Every row gives one point. The points of each table are mixes of a few directions, plus a little noise. Count the directions of each table, and those that both share. Where both have some left over, give the other angles between the two spaces (their principal angles), to ten degrees, smallest first.
In the rows, zero is written as 128.

First (5 x 3):
75 162 110
87 154 113
109 140 121
193 87 151
177 97 145
Second:
196 108 123
118 106 159
141 140 106
102 117 154
110 117 150
144 190 42
85 117 162
Directions: first 1, second 2, shared 1

First:
120 107 143 134 144 123 157 109
130 131 103 123 94 156 118 146
114 98 186 142 200 79 180 77
150 181 75 111 68 156 50 185
141 157 80 116 70 165 81 171
132 133 73 118 54 188 106 167
123 118 152 133 158 107 147 108
138 156 146 127 158 90 100 128
118 107 175 139 187 87 166 88
113 92 148 137 146 128 176 100
Second (7 x 8):
99 202 117 85 80 95 162 107
242 115 152 145 123 101 130 137
74 107 137 117 127 168 116 119
59 151 127 121 135 175 136 154
132 120 126 164 101 96 156 170
103 102 108 150 189 161 99 139
187 100 128 113 140 101 97 69
Directions: first 2, second 5, shared 0; angles 50, 70

First:
133 104 128 117 151 142 111 133 110 135 129 96
109 206 128 157 47 93 184 113 175 107 124 221
120 185 126 160 78 87 168 116 181 110 128 215
147 100 123 138 175 109 106 131 148 131 135 132
140 59 129 94 192 171 80 142 72 148 129 32
120 138 130 123 109 137 136 127 118 127 125 124
135 139 125 147 130 100 134 124 161 122 131 168
120 92 134 88 142 185 105 138 58 144 123 37
Second:
172 72 116 155 229 79 83 133 181 132 144 149
136 116 126 132 148 121 118 129 135 129 131 128
94 142 139 85 70 197 144 131 48 136 114 56
136 101 127 120 158 137 108 133 115 135 130 99
145 82 125 121 184 133 94 136 118 138 133 92
87 197 137 115 22 156 181 119 100 118 114 140
120 138 130 124 110 136 136 127 119 127 125 125
134 176 122 173 103 65 159 116 206 109 133 234
Directions: first 2, second 2, shared 2

First (11 x 20):
138 107 96 112 152 133 183 118 180 122 146 116 138 122 124 96 132 91 104 89
140 130 159 155 77 126 75 89 116 138 120 154 186 111 113 147 114 155 159 129
181 94 153 145 89 133 95 35 147 146 154 150 214 80 131 128 114 149 178 89
69 116 101 154 48 129 65 98 181 158 139 84 184 157 93 169 40 97 117 156
126 118 119 105 177 123 173 161 121 116 139 127 83 131 148 106 155 120 108 113
120 96 163 103 184 104 133 169 39 123 163 148 59 125 188 126 159 171 137 123
116 183 133 165 73 128 124 147 158 110 64 166 187 132 49 130 131 115 103 127
144 95 113 86 196 141 139 123 98 142 179 74 41 133 211 128 133 137 152 153
136 176 133 138 125 137 126 148 119 117 84 139 117 136 107 131 148 133 127 155
170 125 130 93 204 140 157 137 88 124 143 113 50 122 191 112 171 148 153 141
67 170 108 152 87 120 137 185 161 112 79 138 149 162 55 133 112 93 68 138
Second (9 x 20):
174 125 176 128 157 162 138 123 122 164 171 147 167 121 171 102 141 159 158 61
147 173 159 177 109 201 121 162 139 157 175 118 139 167 131 144 109 163 132 133
133 119 70 139 121 123 184 119 172 76 130 115 89 117 84 125 140 94 89 158
40 107 98 75 164 57 147 189 107 112 80 126 88 147 124 112 132 79 75 120
134 73 139 138 114 85 121 99 78 90 158 161 104 88 131 144 145 161 139 139
136 123 122 35 204 75 116 104 89 140 42 123 105 100 182 95 168 102 165 118
115 216 116 138 86 171 52 127 154 169 54 74 143 175 109 165 83 113 150 208
132 101 166 166 101 139 123 129 117 135 193 158 164 123 128 135 115 165 130 91
142 116 106 157 95 138 149 100 174 109 150 129 152 115 92 130 118 115 114 124
Directions: first 5, second 6, shared 4; angles 90
